Each point is reached from the start by the listed moves, each made once or not at all, plus a little noise. Say if it took an odd or an even number of moves. Then give how often each move was made.
In the rows, 128 means zero.

Moves:
(1): [151 102 125 150 151 121]
(2): [151 186 162 118 142 108]
(3): [131 105 165 114 119 129]
Start: [125 127 135 126 112 126]
Points:
[155 160 204 103 119 109] -> even (0, 1, 1)
[173 139 205 124 140 101] -> odd (1, 1, 1)

Moves:
(1): [151 138 143 147 127 142 143 106  84 146 146]
(2): [137 165 113 124 138 133 131 120 113 111 113]
(3): [110 144 155 132  95 113 154 119 116 122 130]
(4): [106 108 137 140  78 142  92 107 126 132 125]
(5): [119 128 151 130 177 153 142 127 123 120 123]
(6): [119 110 108 114 101 149 149 152 139 126 126]
(7): [118 134 118 154 114 117 152 149 133 115  87]
(8): [128 144 152 133 128 129 119 155 119 123 145]
Start: [150 135 129 131 109 112 105 147 131  99 104]
Points:
[103 154 172 152  87 132 181 207 119  65  73] -> odd (0, 0, 1, 0, 1, 1, 1, 1)
[ 84 135 181 165  36 148 145 188 117  70  72] -> even (0, 0, 1, 1, 1, 1, 1, 1)
[164 143 149 142  80 148 132 178  84 111 137] -> odd (1, 0, 0, 0, 0, 1, 0, 1)
[153 156  91 113  91 138 130 161 127  76  87] -> even (0, 1, 0, 0, 0, 1, 0, 0)
[175 202 143 176 104 121 140 171  69  80  87] -> even (1, 1, 0, 0, 0, 0, 1, 1)

Moves:
(1): [142 135 146 136 112 160 115 131 135 115 116 135 121 129 136  96 168]
(2): [122 132 121 140 135 140 138 121 135 131 171 111 156 155 116 122 122]
(3): [133 139 168 117 137 116 139 122 130 104 146 109 126 124 137 135 133]
(4): [132 130 127 141 119 113 154 133 117 121 126 117 143 143 127 122 118]
(5): [141 107 118 135 158 137 134 157 151 131 130 106 132 149  89 146 123]
(6): [116 118 105 125 117 160 138 119 123 129 122 148 114 145 129 155 113]
(7): [ 97 145 127 121 102 155 171 169 144 156 120 150 130 152 142 122 152]
(8): [108 158 155 154 122 124 118 152 141 126 136 120 108 130 117 129 128]
(9): [135 120 138 123 121 130 103 140 166 111 140 147 114 155 111 129 108]
(10): [139 114 144 146 122 133 147 136 124 143 132 126 145 109 124 131 138]
(11): [128 103 100 140 135 113 142 160 109 128 155 107 121 142 127 107 113]
(12): [122 151 109 135 148 126 144 102 133 132 143 156  97 126 105 114 127]
(13): [129 126 130 122 136 144 127 141 126 113 131 141 158 133 125 133 136]
(14): [143 131 148 127 136 102 134 131 104 161 109 144 137 168 137 127 158]
Start: [105 143 136 132 121 131 142 139 126 140 143 139 107 133 122 131 131]
Points:
[120 127 158 155 127 178 231 228 163 171 175 186  66 248  81 111 180] -> even (1, 0, 1, 0, 1, 1, 1, 0, 1, 1, 1, 1, 0, 1)
[112 190 197 185 111 150 164 180 116 140 165 136 165 224 110  88 193] -> even (1, 1, 0, 1, 0, 0, 0, 1, 0, 0, 0, 0, 1, 1)
[159 133 164 190 169 117 237 178 112 150 220 105 132 226  67  80 180] -> odd (1, 1, 1, 1, 1, 0, 0, 0, 0, 1, 1, 1, 0, 1)
[120 134 156 139 149 225 162 163 158  93 194 122 142 203  82 149 158] -> even (1, 1, 1, 0, 1, 1, 0, 0, 0, 0, 0, 0, 1, 0)
[130  87 108 145 153 124 135 209 173 124 185 114  89 198  60 122  91] -> odd (0, 0, 0, 0, 1, 0, 0, 0, 1, 0, 1, 0, 0, 0)

Moves:
(1): [151 113 113 144 146 134 133 124 118 128 137 103 131 114 140 133 128 124
 131 131 116 118 126 127 114 145 134]
(2): [131 126 138 117 125 135 137 145 130 124 128 131 146 112 135 112 127 133
 135 120 130 141 114 123 126 147 109]
(3): [125 143 141 133 115 120 123 121 115 142 115 121 123 129 145 132 109 140
 128 126 124 125 121 140 138 143 104]
(4): [107 128 133 159 101 118 119 131 111 124 124 129 130 146 128 157 132 144
 123 117 136 137 139 126 124 126 129]
(5): [111 158 123 120 131  99 141 123 115 138 121 127 126  97 104 135 140 120
 118 127 121 135 104 146 143 132 135]
(6): [136 127 133 122 132 139 121 136 124 127 136 128 122 121 116 141 137 127
 140 139 118 135 133 124 138 112 117]
(7): [128 128 138 120 107 129 139 132 120 131 126 128 141 133 142 114 128 124
 152 128 122 129 138 133 119 124 128]
(8): [135 118 136 129 127 122 120 141 121 132 136 134 137 132 116 125 118 127
 112 137 141 126 117 119 125 129 130]
(9): [124 128 121 110 122 117 135 122 135 119 140 131 120 137 128 124 142 124
 138 133 127 120 114 122 122 139 131]
(10): [133 136 116 118 135 120 132 129 137 132 138 123 133 133 138 130 121 121
 122 140 132 142 123 123 146 130 120]
(11): [119 123 121 145 152 111 122 120 136 130 127 128 123 121 127 119 140 119
 129 117 138 131 136 142 129 116 131]
(12): [139 155 127 117 115 124 135 115 132 134 142 128 110 106 142 128 135 123
 129 136 136 126 107 148 144 112 128]
(13): [120 125 110 146 129 141 122 135 126 139 118 113 122 120 126 143 129 121
 127 117 130 108 129 139 143 128 112]
(14): [115 153 123 121 129 125 123 122 121 117 115 129 140 131 136 118 133 106
 107 117 120 108 115 127 132 123  97]
(15): [143 137 150 138 108 117 137 137 131 117 128 128 139 109 130 131 104 132
 132 128 144 117 132 117 134 126 129]
(16): [126 116 136 120 118 124 132 127 136 120 138 139  92 121 141 123 150 116
 134 146 114 123 131 133 144 148 134]
(17): [125 127 127 127 125 121 127 137 126 131 126 119 138 124 131 125 131 140
 130 124 129 112 120 128 142 123 141]
(18): [116 125 111 129 128 123 119 142 115 130 128 141 122 130 139 138 114 128
 138 123 124 142 119 123 129 126 117]
(19): [115 127 142 137 123 129 113 144 123 153 124 110 124 112 145 133 116 134
 135 147 131 127 123 126 123 123 127]
(20): [115 112 127 125 112 118 126 125 134 121 125 128 141 131 118 128 134 135
 119 145 127 143 132 142 116 113 127]
(21): [118 110 127 118 128 136 138 120 138 129 128 121 138 149 141  96 123 122
 148 133 119 135 102 109 135 121 133]
(22): [142 136 125 124 132 119 129 130 129 115 128  95 126 127 133 135 119 113
 142  98 121 134 130 127 127 124 136]
(23): [143 130 103 144 116 142 107 148 139 111 141 129 121 140 122 130 126 108
 169 121 101 125 117 127 124 158 130]
(24): [129 126 141 123 131 111 149 155 129 132 132 110 123 140 127 115 127 137
 114 143 109 127 121 118 120 133 124]
Start: [146 125 135 118 133 101 135 118 147 133 118 116 112 138 113 123 106 127
 133 144 152  90 105 111 122  94 156]
Points:
[139 163 122  64 122  54 194 154 165 145 142  44  80  84 150  91 130  96
 153 147 110  92   7 124 216 112 146] -> even (0, 1, 0, 0, 1, 0, 0, 0, 0, 1, 0, 1, 1, 0, 0, 1, 1, 0, 0, 0, 1, 1, 0, 1)
[139 143 122 112 166  36 172 145 131 143 115  26 106  99 158  76 107  61
 119 132 105  80  11 118 177 149  91] -> odd (1, 1, 1, 0, 1, 0, 0, 1, 0, 1, 1, 0, 1, 1, 0, 1, 0, 0, 0, 0, 1, 1, 0, 1)
[110 190 143 100  43  13 144 121 129 122 130  59 103 106 141 143 119  85
 133 156 145  66   8 132 225  75 105] -> even (0, 0, 1, 1, 1, 1, 0, 1, 1, 1, 0, 1, 1, 1, 1, 1, 1, 0, 0, 1, 1, 1, 0, 0)
[113 128 103  97 113  11 157 114 128 149 131  92  97 100 159 121 134 104
 169 174 122 104  58 159 161 122 149] -> odd (1, 0, 1, 0, 1, 0, 1, 0, 1, 1, 1, 0, 0, 0, 0, 1, 1, 1, 0, 1, 0, 0, 0, 0)
[135 105 140 112  99  71 151 128 172 123 140 107 139 109 121  76 101 112
 150 158 192  86  36 116 142  72 130] -> odd (0, 1, 0, 0, 0, 0, 0, 1, 1, 0, 1, 1, 1, 0, 1, 0, 0, 0, 0, 1, 1, 0, 0, 0)
[151 140 162  88  82  37 183 160 120 142 139  78  97  58 156  99  98 141
 166 200  99 105   7 122 183 106 123] -> odd (1, 1, 1, 0, 1, 1, 0, 0, 0, 0, 0, 1, 0, 0, 1, 1, 1, 1, 0, 1, 1, 0, 0, 1)
[138 155  88 144 138  14 166 155 135 159 133  56 113  54 129 142 103 118
 117 169 152  84  49 152 176  67 146] -> odd (1, 0, 0, 0, 1, 0, 0, 0, 0, 1, 1, 1, 1, 0, 1, 0, 1, 1, 0, 1, 0, 0, 0, 1)
[168 152 162 162 105  88 141 145 121 177 109  54 118  44 195 116  65 125
 176 142 171  60  79 154 136 107 107] -> odd (1, 1, 1, 0, 0, 0, 1, 0, 0, 0, 1, 1, 1, 0, 1, 0, 0, 0, 1, 0, 0, 0, 0, 0)
[166 113 115 100 136  78 192 133 159 131 146  20 113 116 171  63 125  89
 196 120 119  74  46 120 121 100 139] -> even (1, 1, 0, 0, 0, 0, 1, 0, 1, 0, 1, 1, 1, 0, 0, 0, 0, 0, 0, 0, 1, 1, 0, 1)
[122 134 110 143 104  50 116 122 135 152 133  80  61 142 185 143  89  92
 160 127 162 115  51 130 198  87 117] -> odd (0, 0, 1, 1, 0, 0, 0, 1, 0, 1, 1, 1, 1, 0, 0, 1, 0, 1, 0, 0, 1, 1, 0, 0)
[114 206 136 143  52  28 111 152  82 136  98  75 126  78 115 194  74 118
 113 115 155  72  38 151 197  47  88] -> odd (0, 0, 1, 1, 1, 1, 0, 1, 0, 0, 0, 1, 1, 1, 1, 0, 1, 1, 0, 1, 0, 1, 0, 0)
[124 119  98 176 145  62  82 177 105 150 131  45  94 107 164 176 109  81
 134 133 133  63  81 103 180  83 114] -> odd (1, 0, 0, 1, 0, 1, 0, 1, 0, 1, 1, 0, 1, 1, 0, 1, 1, 1, 1, 0, 0, 1, 0, 0)
